Rows are points. Two turns around zero, p and q, are shown by what they do to some points. Write where each new point lands after one turn and then the other. Backwards means that the second turn is done in reverse. Each puzzle has new turns, and all numbers are rounded.

Turn p:
[-1.72  0.10  1.03] => [-1.24  0.81  1.35]
[ 3.58 -0.71 -0.04] => [ 3.38 -1.00 -0.93]
[-0.82  1.27  0.26] => [-0.80  1.29 -0.18]
[-1.04 -0.66 -1.25] => [-1.34 -1.11 -0.24]
Turn q:
[1.09 1.46 1.34] => [0.80 0.00 2.12]
[ 0.04 -0.92 -1.49] => [ 0.39 -0.12 -1.70]
[-1.96 -0.66 -2.11] => [-0.91  1.37 -2.46]
[0.83 0.11 2.27] => [-0.28 -1.26  2.05]
Where do these land?
q, then p: [-0.88  0.42  0.02] => [-0.61  0.75 -0.13]
p, then q: [-0.02 -1.31  0.13] => [-0.56 -1.19  0.09]
q, then p backwards: [ 1.58  0.05 -2.33] => [ 2.72  0.68 -0.24]
p, then q: [-0.17 -0.63  0.95] => [-0.30 -0.59  0.94]
q, then p: [-3.11  1.94  1.34] => [-2.07  3.22  0.75]
q, then p backwards: [ 2.61 -0.47 -0.11] => [ 2.03 -1.71 -0.01]

Turn p:
[-0.34  0.60  0.12 -2.85] => [ 0.33 -0.99 -0.89 -2.59]
[ 0.52  1.33 -0.77 -1.47] => [ 0.48  0.82 -0.82 -1.79]
[2.35 0.53 1.76 0.46] => [ 1.65  0.71  2.41 -0.28]
[-1.91 -1.87 -2.07  0.68] => [-1.11 -0.84 -2.41  2.03]
[-0.82 -1.53 -0.27  2.14] => [-0.81 -0.34  0.04  2.62]
[0.20 0.93 1.23 1.05] => [-0.54  0.64  1.68  0.02]
Turn q:
[ 2.05 -0.47 -1.81 -1.19] => [ 2.28  1.50 -1.23 -0.41]
[-3.67  0.42  0.46 -0.26] => [-2.79 -2.17 -1.18  0.27]
[-0.11  1.12 -1.49 -0.15] => [-0.17  0.93 -1.25  1.02]
[ 0.10 -1.33  0.86  1.51] => [ 0.67 -1.27  1.62  0.32]
[1.63 0.25 1.97 0.08] => [ 0.03  1.01  2.03 -1.21]
Where do these land?
p, then q: [0.96 0.02 0.09 2.04] => [-0.99  0.58  1.70  0.93]
q, then p backwards: [-0.32  0.61  1.24  2.27] => [-0.46 -0.33  1.82  1.88]
p, then q backwards: [ 0.98 -2.23  0.92  0.00] => [-0.01 -1.84 -0.66  1.72]
q, then p: [-0.99  0.58  2.33  0.41] => [-1.43 -2.11  0.49 -0.42]
p, then q backwards: [-1.18  0.27 -2.25 -1.86] => [-1.19  0.05 -1.22 -2.66]
p, then q: [ 0.23 -0.07 -1.05  0.78] => [-0.19  0.53  0.06  1.20]
p, then q backwards: [ 0.31  0.82 -1.28 -3.63] => [ 0.22 -1.70 -0.35 -3.54]
